Rows are points. Examples show where two turns around zero, p and q, send a point. Write where each new point lands after one turn and then the other. Backwards means that the second turn is done in reverse. Each puzzle has new turns, and all numbers are rounded.

Turn p:
[ 20 -44] -> [ 41 -26]
[-16  33] -> [-32  19]
[10 54] -> [-21  51]
[-14 -43] -> [ 12 -44]
Turn q:
[  7 -25] -> [ 20 -17]
[44 34] -> [17 53]
[-52  -9] -> [-38 -37]
Where do these land?
q, then p: [21 33] -> [-23  32]
q, then p: [13 49] -> [-41  30]
q, then p: [-31 -28] -> [ 14 -39]
q, then p: [ -3 -54] -> [ 49 -23]

Turn p:
[ 25 -13  36] -> [32  2 32]
[-42  37   6] -> [-24  47 -20]
[  5  34 -77] -> [-16 -29 -77]
[ -1  10 -13] -> [ -3  -1 -16]
[ 11 -70  43] -> [  7 -22  80]
[2 2 6] -> [5 4 2]
Turn q:
[-67   8  -7] -> [  7 -12 -66]
[ 10 -16 -31] -> [34  0 12]
[ 43  11 -43] -> [35 38 34]
[ 44 -16  50] -> [-43 -17  50]
[-30  13  30] -> [-31  -8 -30]
Where do these land?
q, then p: [ 17 -23  21] -> [-7  8 34]
p, then q: [-51  64  22] -> [  1  72 -44]
q, then p: [ 50 -24 -14] -> [38 24 35]
q, then p: [-15 -17 -28] -> [ 21 -29  -2]

Turn p:
[-42  -8 -14 -58] -> [-43 -23  27 -48]
[  3 -62  32  27] -> [ 35 -60  -9  26]
[10 42 -1 75] -> [ 30  46 -63  23]
[ 33  14 -11 -39] -> [-12  24  46   6]
[23 23 29 19] -> [ -3  17 -15  42]
[-27  -8 -36 -24] -> [ -6  -4  14 -49]
Turn q:
[  9 -50 -25 -24] -> [ 22 -37 -38  23]
[ 42 -17 -50 -12] -> [ 55 -39   3  11]
[ 20 -39   1 -43] -> [ 11 -42 -42 -11]
[-14  46  52  37] -> [-52  36  42 -24]
[-22  24  -1  57] -> [-19  34  45  28]
[-35  36  23 -15] -> [-17  47 -10 -27]
Where do these land?
q, then p: [ 4 87 38 21] -> [-94   1   4  25]
q, then p: [-24 -28 -39  10] -> [ 42  23 -25   9]
q, then p backwards: [ -3 -27  30 -39] -> [-52   5  12  16]
q, then p: [ 11 -40  29  -3] -> [ 16 -33  -4 -35]
p, then q: [ 12   9 -58  11] -> [ 20  -4   8 -57]

Turn p:
[ 54   7 -30  -7   6   1] -> [-44  24 -12 -28  22   7]
[ 20 -35 -39 -53  23  -6] -> [-65   8   6  37  19  23]
[-33  13  72  28 -49 -40] -> [ 78 -45 -41   5   2 -38]
[ 28   8   0 -29  18  40] -> [-22  32 -15  -4 -18  39]
[-54  24  27  42 -64   1] -> [ 77   1  -2   2 -20 -61]
[-11 -37 -13  48  31  36] -> [ 24  14  64 -12  14  32]
[ -5  20 -17 -31  36 -32] -> [-48 -36  -1   2 -20   0]
Turn q:
[ 49 -36 -70  39  27   7] -> [-51  -3  70  51 -27  10]
[ 17  23  36  -4 -38 -23] -> [ 43 -38 -12 -24 -11  -1]
[-26   6  26  14  33 -51] -> [-26 -23   1 -48  41 -13]
[  8  52 -54 -35 -30   4] -> [ -5  21 -20 -18 -80  18]
[-47 -12  -6  45   1  48] -> [10 55 23  9 40 37]
[-36 -74  20 -16 -27   8] -> [  3 -12 -44  49  52  32]
[-31  28  28 -24   4   6] -> [ 16  21 -34 -30  11 -15]
[ 65  14  21 -19  30   0] -> [  9 -22  17  10 -26 -67]
Where do these land?
p, then q: [ 58 -53  23 -35   0  13] -> [-20  77  41   2  -4 -11]
p, then q: [-27  44 -18  87 -32 -38] -> [-25 -91 -46  -3  -8 -44]
q, then p: [-61 -41   1  -5 -16 -10] -> [-21  21  56 -10 -32  25]
p, then q: [ 32  18  -5  -8 -12 -59] -> [-66  -1 -19   4  12  12]
p, then q backwards: [ -2  11  25 -25 -37  -4] -> [  1  -7  14 -46 -10  17]
q, then p: [-30 -20  26  43  52  35] -> [ -7 -57  -4 -40 -40  35]
q, then p backwards: [-14  40 -22 -29  18  24] -> [ 13  40 -18 -11 -24  35]
q, then p: [ 45   0 -31 -29  28  38] -> [ 36 -22 -11 -22  12 -60]

Turn p:
[-16  34  38 -21   3  46   7   9] -> [ 22  -4  16   5   4 -40 -37  42]
[-44 -21  53 -40 -28  35  -7 -26] -> [ -3 -30  60 -20   2 -23 -64  -3]
[ 89   8   6  -1  44 -38 -30   9] -> [  3  15 -52  54  49 -26  39 -44]
[-14 -18 -18  79 -17  11 -18   2] -> [-55  -8   5  26 -25  47  18  29]
[ 32   3 -39  70  23 -19  14 -47] -> [ -3  37 -27  48  -1  77  18  -7]
[ 26  26  -4 -11 -19 -54   9  15] -> [-11  37 -35 -32  27 -11  17 -15]
[-44 -31   6 -61 -46  66  30  17] -> [ 17 -13  68 -43 -63 -49 -32   5]
[-48   3 -33 -26 -12  16 -19  -3] -> [  8 -36 -10 -34 -40   5 -24   5]
[ 20  -4  -9  11  52 -64  15  24] -> [ 23   4 -25  -4  46  19  66 -13]
Turn q:
[ 44 -52   3  -2   0  57 -10   6] -> [  2  -3  18 -29  39 -14 -71  11]
[ 60 -11  15  39  -5   4 -18 -35] -> [ 39  11  11  34  -1  -9 -51  39]
[-21 -21 -25 -12 -36 -41 -20  17] -> [ 34 -31   9 -29 -14 -21  38 -12]
[-56  48 -42 -14 -60 -33  31  61] -> [ -9  -9 -19 -12  24 -41 114 -27]
[-49   7  46  -2  22 -62  47  50] -> [-49  11 -25 -38 -50  14  69  39]
[-23  41  36  18  70  -1   8  10] -> [-53  45 -35  17 -45  22  -4  -3]
[ -4  -1  47   8   5  40 -11 -43] -> [-12  35  47  19  -2  29 -34   2]
[ 20  35 -33 -53 -28  12  23  16] -> [-28 -48  -6  24  48 -21  24 -15]
[ 27 -23   5   0  10   4 -66 -20] -> [ 27 -13  24   5 -32 -15 -56 -15]
[ 28 -46 -17  54  26  40 -25 -43] -> [ 54  34  -5  -3  12  20 -78  -1]
[-25  24 -36 -34  -5 -21  41 -18] -> [ -5 -32 -20  15  21  35  50 -17]
Where do these land?
q, then p: [ 18  52  -4  55 -25 -41   1 -42] -> [-33  67 -16  34  -2  12  42  36]
q, then p backwards: [ -6 -36 -23   1 -25 -56 -20 -16] -> [-35 -13 -31 -33  44  15  19  15]
q, then p: [-19 -38 -25  26  12  12  14  49] -> [ 47  -3 -40 -28 -10 -19  -7 -30]
p, then q: [-69  38  45 -12  35  52  42   4] -> [-40 -21  -2 -30 -35 -81 -43  39]
p, then q backwards: [ 12 -68 -18   7  11  42 -36   3] -> [ -5  45   8 -54  -4 -33 -42 -22]
p, then q: [-5 37 67 -3 66 33 68 -9] -> [-42  14 -47  21 -42 -60 -55  56]
p, then q: [  9 -32  -5 -15 -56   1  -8  21] -> [  2 -11  38   3 -15  28  48  -5]
p, then q: [ 31  14 -36 -35   6   5  -4 -18] -> [ 44 -20  -4  39  14  -5  -3  -4]
q, then p backwards: [ 28  33   1 -24 -25 -49 -58   8] -> [ 14 -34  -9 -28  19  66 -29  33]
